Rows are points. Before rounding, the points of a table are all equally far from one centre. They may lie mostly on one side of it. Where is the centre, to within rounding?

Points:
[[-0.42  0.55  2.64]
 [ 0.36 -2.58  0.05]
 [ 1.06 -1.15 -0.63]
 [ 0.13 -2.17 -0.38]
 [ 0.82 -1.38 -0.68]
 [-0.51 -2.08 -0.30]
 [-1.26 -1.29 -0.18]
 [-0.89 -2.35  2.26]
 [ 0.67 -2.69  0.32]
 [ 0.65 -2.36 -0.14]]
Centre: [ 0.20 -0.88  1.25]

Points, 14 rows:
[[-0.29  1.17 -1.23 -0.73  1.46  0.74 -0.60  3.24]
 [-0.21  0.53 -1.43 -0.48  1.78  1.57 -1.05  2.31]
 [-0.07  0.21 -1.77  0.37  1.97  0.25 -0.44  2.82]
 [ 1.34  0.68 -1.46  0.87  1.97  0.04 -0.64  2.41]
 [-0.26 -0.29 -1.83  0.38  2.31  0.62 -0.16  2.25]
 [ 0.31  0.54 -0.97 -0.19  2.82  0.80 -0.21  2.72]
 [-0.45  0.72 -2.15 -0.13  1.46  0.68 -0.74  2.39]
 [-0.28  0.22 -2.12 -0.85  2.22  0.72  0.04  2.35]
 [ 0.12  0.14 -2.16 -1.86  1.63  0.52  0.28  2.47]
 [ 0.17  1.37 -2.08  0.03  1.29  0.61 -0.67  2.61]
 [-0.57  0.55 -0.96 -0.19  1.82  2.00 -0.83  2.13]
 [-0.11 -0.60 -1.18 -1.45  2.52  0.89  0.22  2.37]
 [ 1.10  0.62 -2.34 -0.71  2.10  1.27 -0.16  1.63]
 [ 0.52  1.00 -1.29  1.43  0.83  1.66 -0.76  1.89]]
Centre: [ 0.51  0.34 -0.23 -0.38  0.55  0.37  0.62  1.23]
